Each row of a before or after table is a point. The points were changed in one or more steps. Then noise was added and the rows were shuffled. The steps act on how far a point lies along the listed directions, d1 being the first. Write out the steps. A step turns or swaps two directions, mirrors them in a line or flattens them onto one, adds a multiple of one to another, or multiplies one. Angles are multiples of 10 degrees, from the lower direction toward the higher: turns from -170 to 170, lines from 10 to 170 but not 90. Use the fewest steps. Two steps may share a direction if one is a turn and the other turns, adds or multiplies; they go together, in the order done. Otherwise the lowest direction goes first.

Directions:
(1): [ -9 -24  55]
(2): [ 48 -37  -9]
(3): [-37 -42 -25]
Before:
[[  3 -48 -12]
 [-16 -38  -3]
 [ -5 -20  -7]
 [-10 -31  27]
 [-14  28  19]
 [-10 -25 -17]
 [ 17 -28   2]
 [-45   5   6]
 [-46  12 -38]
 [ 26  -4 -20]
 [ -6 -31 -16]
 [  1   6   2]]
After, 12 rows:
[[ 27 -29  16]
 [ 46 -12  13]
 [-17 -44  -4]
 [ 27 -15  -7]
 [ 33 -12  -3]
 [  1 -29 -61]
 [ -6   3   1]
 [-36 -10  -3]
 [ 19  29 -16]
 [ 19  -8   4]
 [ 25   6  21]
 [  7 -27  45]]
Steps: multiply d1 by 1.3; turn d2 and d3 by -80 degrees

Directions:
(1): [  2 -26 -44 -55  28 -17]
(2): [ 30 -40  41  15  44 -19]
(3): [-42  42  15  -3  34 -43]
(4): [-53 -47  26 -13 -29  -6]
(5): [ 11 -13 -30  34 -29 -60]
Before, 14 rows:
[[-16  20  24  -5  31 -12]
 [ -5 -52  51  32   5  28]
 [-42  -4  12 -24  -3 -12]
 [ 25  30 -31  15  19 -26]
 [ 12  18 -35 -11  28 -16]
 [ 15 -29  47   6   8  41]
 [-22 -48  37 -10  -6  41]
 [  6 -20   4 -19  19  -6]
 [-32  -2  15 -11   3 -23]
 [  4 -43  19  20   9  13]
 [ 10  22  -6  22  -5   0]
 [-22  22  -1  -3   2 -23]
 [-12  37  -2 -13  23  14]
 [ 29   8 -44  31  11 -18]]
After, 14 rows:
[[ 27  14 -39  41   1  -9]
 [ 13 -19 -12 -19 -18  27]
 [-34   1 -31 -13  17 -18]
 [-14 -25   9  -7 -27   6]
 [ 19  -5  12   2   5  47]
 [-63  -1  18 -33  28   0]
 [ 25 -10  -5   7  13  -3]
 [ 41  12 -27  24 -14   4]
 [-52 -15 -24 -40  35 -27]
 [-25 -24  23  -4 -26  14]
 [-22   9 -12 -47  33  -5]
 [-17  17  -9 -13 -17   4]
 [ 22  18 -15  27 -23  22]
 [ 13 -26   9   8 -19  12]]
Steps: add 0.3 times d2 to d5; turn d1 and d2 by -130 degrees; mirror d3 and d4 in the line at 80 degrees

Directions:
(1): [-41 -27 -42 -21 -55 -28   1 -27]
(2): [-43  52   2  -7  17 -29 -57  10]
(3): [ 38  60 -27   4 -28  23  -3 -45]
(4): [-32  10 -59  17  15  49  16  38]
Before:
[[ 19   9  14   0   4 -11 -11 -10]
 [  1  -1 -36  22 -10  20  13   4]
 [ 15  15 -26  11   0  37  19  13]
 [ 13 -37  21  -9  -3  -7  22   3]
 [  0   0 -11   7 -18  23  15  -9]
 [ -6  -6  11  -7 -17 -35  -4 -24]
 [ 23 -16  -9 -10 -19   1  -1 -25]
 [ -7  38 -25   8  -7  29   4  -9]
 [ -4   1 -37   8  16  27  22   9]
 [ 28  -1  -8  -9 -24 -11   6 -36]
 [ 14 -23  53 -10  18 -29 -20  -4]]
After:
[[ 12  16  18  -6 -14 -33  -9 -37]
 [ 58  -3  16   1  -6   3  14 -29]
 [  1 -11 -34   8  20  33  34  14]
 [ -4  35   2  14  25  29   2  17]
 [ 20  -3 -26  27   0  29  22   8]
 [ 25 -52   7 -16 -32   2  47 -18]
 [-15 -35  25 -20  -4 -39 -21 -14]
 [ 20  -3   4  13  -7  33  27  -6]
 [ 13 -15 -14  15  12  42  35  29]
 [ 50 -22   6  -3 -10  14  10 -25]
 [  8   2  17   0  13 -14 -13   6]]
Steps: add -0.5 times d1 to d4; turn d1 and d3 by 70 degrees; multiply d2 by 2

Directions:
(1): [-42  33  33  45  16 -12  -7 -18 -20]
(2): [-23  -2  -5 -17  24 -60  21   3  42]
(3): [ 59  27   4  -2  28 -31 -30 -15 -11]
(4): [ 18  38  44  -2 -38   7  11  13  42]
(5): [  7 -10 -28  39 -56 -39  -7  -6  -4]
(6): [  5 -33  51 -23 -15 -28  14   9 -41]
Before:
[[ 19  10   1   9 -20 -34   0   0   7]
 [  2 -11 -12   2 -20 -30  -3   2  -5]
 [ -1 -15  -9   4  -6 -22  -1  -8   5]
 [  1   3   5  14 -19  14  -5  -4 -14]
 [ 21  12  -6   3 -30 -27   1   4  12]
 [ 17 -10   4  -1   0 -12 -14  -2 -12]
 [ 14   0  -5   7  -6 -23  -8 -11 -10]
 [-24  -3  11  -2  14 -13  15   3  -5]
 [  4 -11  46 -49  35  28  20   6 -17]
 [ 11   5  20 -19  11 -18  -3 -11   5]
 [ 15   1   4  -1  -3 -10   4  -2   4]
 [ 28   4  47   6 -27 -19   0  -2  -9]
 [ -2 -31   5  10 -31  -1   1  10  -4]]
After:
[[ 10   7  50  10 -21 -43   7  -4   3]
 [ -2 -14   4  -3 -32  -7   3  -5   0]
 [ 35  12   4   3 -17 -18  -8   1   0]
 [ 37  23   6   2 -16  -9 -13   0  -5]
 [ 26   3   3  -6   4 -13 -16  -3 -20]
 [ 12   0   6   8 -11  -5   3  -3  -2]
 [ 23 -10  -3  -5   3  -2 -12  -8  -8]
 [ -5  14  13   3  14 -19   1  -9   4]
 [ -3 -16  -4 -23   8  -1  16  12  -2]
 [ -1  -9   5  13  -7 -19 -11  -4 -12]
 [ 16  -1  -6   7  -5 -22  -7  -9 -10]
 [ 11   4  36   3  27  -7 -13  -2 -11]
 [-61 -26  35   7 -25  12  38   6 -17]]
Steps: add -0.5 times d6 to d2; turn d1 and d2 by 110 degrees; swap d3 and d5
